Rows are points. Each copy is the shape, with its points in the same order, turned, moved and blurred by noise. Is it also mirrored, or only turned?

Shape:
[[-73 -35]
 [ 18  18]
 [-15 -45]
 [ 26   8]
 [ -6 -32]
 [ 22  48]
 [-55 -12]]
Copy 1 (7 x 2):
[[-61  64]
 [ 14  -9]
 [-48   5]
 [ 11 -15]
 [-34   0]
 [ 46  -1]
 [-34  58]]
Copy 1 is: only turned
Copy 2:
[[-84  21]
 [ 18 -20]
 [-26  36]
 [ 19  -6]
 [-11  25]
 [ 26 -53]
 [-60   0]]
Copy 2 is: mirrored
Copy 3 (7 x 2):
[[-39  74]
 [  9 -17]
 [-56  21]
 [  0 -28]
 [-39  11]
 [ 40 -22]
 [-21  56]]
Copy 3 is: only turned

Shape, 8 rows:
[[  3  73   0]
 [ 37   3 -48]
 [ 27  -4  23]
 [-28  14  16]
 [ 77 -30 -34]
 [ -5 -18  23]
 [-27 -33  -4]
 [ 67  59   2]]
Copy 1:
[[ 87  16  10]
 [ -4  32  38]
 [ 23 -34  14]
 [ 35 -17 -25]
 [-36  -6  69]
 [  6 -41 -10]
 [-17 -12 -27]
 [ 64   0  75]]
Copy 1 is: mirrored
Copy 2, 8 rows:
[[ 21  28  55]
 [  5  66 -28]
 [ 16  -7 -20]
 [-25  -7  21]
 [ 29  54 -73]
 [-17 -15 -19]
 [-50   2 -22]
 [ 68  39  13]]
Copy 2 is: only turned

Shape:
[[ 27  -7 -10  72  89 -18]
 [ 51  16 -14  62  27 -56]
 [-56  43  16   4 -46  -5]
 [  3  -2  10 -14   5  12]
 [-45  65   2 -35 -15 -31]
 [ 23 -19  47  15  61 -29]
 [-37  10  -7 -59 -30   2]
 [ -5 -20  64 -43 -10  22]
 [-45 -28  24 -16 -15 -32]]
Copy 1 (9 x 6):
[[-43  76  26  -4  26 -26]
 [-32  56  72  -6   3  25]
 [-11 -17 -41  36 -69  53]
 [  2 -22 -10  22   7   3]
 [-47 -55 -19   8 -43  63]
 [-25   4  39  -3  -6 -54]
 [  4 -76 -38   3  -7  44]
 [ 20 -67 -12  30 -35 -36]
 [ 11 -38 -15 -30 -47  -3]]
Copy 1 is: only turned
Copy 2, 9 rows:
[[ 21  15  93 -34 -45 -42]
 [ 39  -4  53 -78   6 -32]
 [-24  47 -46  -3  58  -8]
 [-14 -14  -1  -3   0  21]
 [-38  -2  -7   1  90  -1]
 [-41 -29  45 -50 -35 -23]
 [-21 -21 -41  45  49   9]
 [-70 -31 -33 -11 -12  31]
 [-38 -14 -38  -3  16 -46]]
Copy 2 is: only turned
Copy 3, 9 rows:
[[ 91  15  67 -26  47  -7]
 [ 67 -14  82 -11 -17   9]
 [-24  -6 -21  60 -12  19]
 [ 10  23 -11 -16 -12  -9]
 [-11  41 -12  54 -33  51]
 [ 14  45  63 -38  24 -16]
 [-12  47 -46  28 -46  -2]
 [-52  38 -19 -30  -3 -28]
 [-20  45  10  38 -16 -37]]
Copy 3 is: only turned

Shape (12 x 9):
[[ 61  -8 -24  11  30  -3  29  23 -63]
 [ 49  40  39 -25  86 -33  50  11   9]
 [-16 -21  10 -33 -11  34 -95   7  11]
 [  4 -18 -48  32 -21 -28 -16 -23 -23]
 [-41 -13  -4  36  22  51 -74  -2 -25]
 [ 12  58  55 -77  55 -17  30  -8 -39]
 [-28 -53 -75  29   1  22 -18   0   5]
 [ 18  20 -45  40 -34  37  -5   3   7]
 [-59   5 -23  12  -9   5 -62  52 -12]
 [ 36  31  54   1  55 -46   0  -1 -25]
 [ 14  27 -10   9  42 -11  29 -30 -35]
 [  4   2  90 -16  33 -15  46   6 -30]]
Copy 1, 12 rows:
[[-10 -12   8 -72 -15   5  17  56  15]
 [-32 -95 -20 -58  -7  29 -45  -3 -19]
 [ 17 -23  -6  59 -52  -5  60 -43  63]
 [ -6  32  20  18  17  33  30  34  20]
 [ 52  13  12  20 -50  43  24 -26  86]
 [-33 -55 -49 -31 -55 -20 -64 -21 -19]
 [ 20   5  78  38 -24  48  40  40  42]
 [-18  23  70 -18   0  19  37 -22  34]
 [ 26  -8  32  48  -5 -10  -2  -5 100]
 [ -7 -50 -58 -42  10  21 -25  -6   5]
 [-19  -4   0 -35 -21  44 -31  14  -1]
 [ 46 -52 -32 -38 -13 -14 -39 -18 -38]]
Copy 1 is: only turned
Copy 2 (12 x 9):
[[ 44 -19  44 -12  40   0  -2 -29 -20]
 [-28  52  52  17  15 -17  43 -49 -71]
 [-54 -11 -33  44 -17  36 -17  56  44]
 [ 47 -14 -13 -24 -45   7  15   9  28]
 [ -6  16   8  41  -7  40  -8  34  91]
 [-38  79  22   2  58 -23  32  21 -65]
 [  2 -36   2 -26 -37  44  31  -9  78]
 [ 21  11 -18 -30 -31  46 -39 -32  33]
 [-27   6 -29  16 -11 -18 -18  10  93]
 [  4  46  44  45  -2 -34  14  -1 -42]
 [ 31  51  21 -13   7   9  36 -12 -13]
 [-33  57  86  -6   5 -31  -2  29 -36]]
Copy 2 is: only turned
Copy 3 (12 x 9):
[[ 12  11 -32 -72  29  35  23  65  -7]
 [  5  50  30 -40  86 -20  48  -1 -37]
 [-18  10  -7  14 -73 -49 -58  21  -3]
 [-19 -52 -23  14 -16  14  21  67  -8]
 [-46  -8 -76   7 -37 -47 -34  25   1]
 [ 67  55   2  -5  69 -45  38 -16 -26]
 [-53 -63 -33   2 -13  40 -50  48 -19]
 [-27 -47 -19 -11   1  10 -13  42  60]
 [-40  19 -52  46 -55  15 -17   8  11]
 [ -4  40  -7 -26  35 -41  70  24 -28]
 [ 11 -15 -27 -10  63 -13  33  41 -16]
 [ 30  11 -12 -49  31 -32  57 -35 -45]]
Copy 3 is: mirrored

Shape, 16 rows:
[[  40   26   69   42   13    4   23  -23    3   -3  -42]
 [  15   29    7  -20   23   -7  -13    3    5    8  -15]
 [ -25    0  -17   47   23   20  -31  -76   15    3    7]
 [  20   15  -26  -33  -47   23  -20    1   35    1  -27]
 [  22   28  -21   50    9   23  -27   -1   13   14  -12]
 [  18   39  -30   13  -14   34   -7  -16  -19  -12  -40]
 [  35   -5  -28  -26  -53  -11  -32  -14   12   -2  -27]
 [  15  -12   87    8   -1   12  -15    2   -5  -18   40]
 [  26    1    9   46   22   17   10   10   32  -15  -36]
 [  42   23  -14   11   21   14  -27  -13    9   -3  -52]
 [  15   29  -36   41   -4  -21    2  -21    0  -23  -28]
 [   0   36  -21   29  -26  -31   -5   -6   14  105  -46]
 [  38   16  -21   43   15    7  -14  -53    6   35   14]
 [  15   24  -17   11    1   13   25  -76   21   33   46]
 [  27   25  -37  -68 -121  -19  -24  -18   16    2  -28]
 [  -6  -69  -28   -8  -20   24  -15    1   -8   33    2]]
Copy 1, 16 rows:
[[ 25  43  25 -19  70 -55  48 -59   6  -5 -25]
 [ 46  10   9  -4  16 -16   2 -32 -18 -22  -8]
 [ 26  65  16   6 -19 -28  71  16 -35  39   7]
 [ -6  17  39   0 -18  17   0 -19  21 -38  13]
 [ 13  30  59  23   9 -22  20 -32 -34  22   4]
 [ 13  23  66 -16 -19 -16  15 -33   4  10 -26]
 [ 11  19  32 -18  -4  32   0 -15  39  -5  34]
 [-12  30 -23 -49  82   6  37 -22 -47 -15 -22]
 [  0  30  24  41  41 -27  32 -44   2  12 -25]
 [ 42  35  36  15   0 -10  11 -62   2   6  -7]
 [ 37  21  58  11  14 -26  15   0  17  33  -9]
 [ 33 -31  56  14   4 -63  35 -35   4 -14  87]
 [ 25  62  31   0   4 -49  17 -15 -30  36  40]
 [  2  69  10 -24  -8 -73  11  30 -28   4  30]
 [  1   3  66 -55 -23  42 -15  16  71 -51  50]
 [-33 -13 -22  -8 -22  12  25 -18  -7  37  34]]
Copy 1 is: only turned
Copy 2, 16 rows:
[[  38  -22  -54   18   -8  -45  -19  -14  -49   -5   63]
 [  37  -23  -22   12  -27   -2   -1   33    9   10   22]
 [  25   35   19  -21   29   -7   17  -20   33  -24   53]
 [   7    4   -5  -11  -16   17  -68   46   16   28   21]
 [   5   16    8   -2  -28  -12    5   20    1   20   72]
 [  -8   26    7    3  -36  -24  -26   34   -9  -17   24]
 [  25    4   21  -36  -15   13  -55   41   -8   34   -3]
 [  34  -12  -57   18  -20    8   -5  -71  -11   47   14]
 [   6  -14    6   40    1  -26  -19    3  -21   17   66]
 [  40    9   10   15  -24  -41  -23   43   -8    7   47]
 [  11  -12   36   -8  -21   -7  -14   12  -27  -26   44]
 [  -1  -36  -26  -84    3  -11   16   78   -8   16   66]
 [  38   39    4  -23    0    9   28   17  -21    3   67]
 [  31   41  -21  -23   29   63   24   11  -15  -23   40]
 [  12   -4    2  -81  -32   49 -103   59   -6   21  -31]
 [ -16   23   11  -22   33    2    1   16    7   71  -15]]
Copy 2 is: only turned
